Each row is a point. A path goes straight from each point to the next, and from the last back to the first. The post is the endless flat space through its rows: a point in 2 columns, a line in 3, a plane in 4, and so on, so that a path can go around it. How many times does the path go around the post? Going back the other way cancels.
In the rows, 128 means zero.

Post (2 x 3):
[[ 91 171 183]
 [144  97 114]]
Path (21 x 3):
[[138 130 151]
 [155  64 117]
 [ 63 133 184]
 [101 108 174]
 [128  87 168]
 [ 99 129 145]
 [140 113  78]
 [125 142 127]
 [ 99 110 108]
 [109 119 122]
 [ 82 213 167]
 [164  95 111]
 [129 122 152]
 [122 174 167]
 [ 95 182 152]
 [112 128 116]
 [144 166 138]
 [ 86 202 216]
 [117 118 176]
 [135  89 134]
 [164  90 137]]
Times around: 1

Post (8 x 9):
[[171  99  80 110 143 147 111 219 147]
 [145 149 151 175 128 124 108 134 122]
 [ 81 129 144 121  85  87  97 171 136]
 [ 94 149 160 121  98 138 106 176 141]
 [149 109 130 150 168 143 109 124  76]
 [113 103  75 150 126 148 106 166 135]
 [160 112  82 124 178 136 105 159 156]
 [148 114  98 167 105 142 151  95 124]]
Path (22 x 9):
[[134 139  92 194 126 132 146  83 111]
 [145 159 118 168 171 119  84 185 149]
 [140 117  92  89 143 148 103 161 156]
 [ 89 145 134 120 163 142  92 114 123]
 [249 146 140 166 112 176 146 232 113]
 [ 88 112 104 161 117  94 103 179 179]
 [159 110 130 112 146 233 146 104 122]
 [145 107  70 111 119  69 117 136 165]
 [137 140 112 151 120 143 128 160  99]
 [111 131 175 145  89 106 122 171 123]
 [ 99 161 142 222 143 116  88 133 151]
 [133  89  51 138 129 152 145 176 151]
 [ 84  90  94 155 145 152 107 102 134]
 [126 116 112  87  92  52  74 201 189]
 [110 128 122 174 147 132  81 150 137]
 [110 135 138 150 127 121 126 149 162]
 [107  34  68 171 105 157 107 154  82]
 [152 112 123 197  79 136 145  75  95]
 [ 92 108 160 159 133 133 112 149  77]
 [165 151 169 163 114 140 105 221 146]
 [ 93 132 115 169  97 125 102 128 170]
 [187 100  56 105 164  93  79 216 154]]
Times around: 2
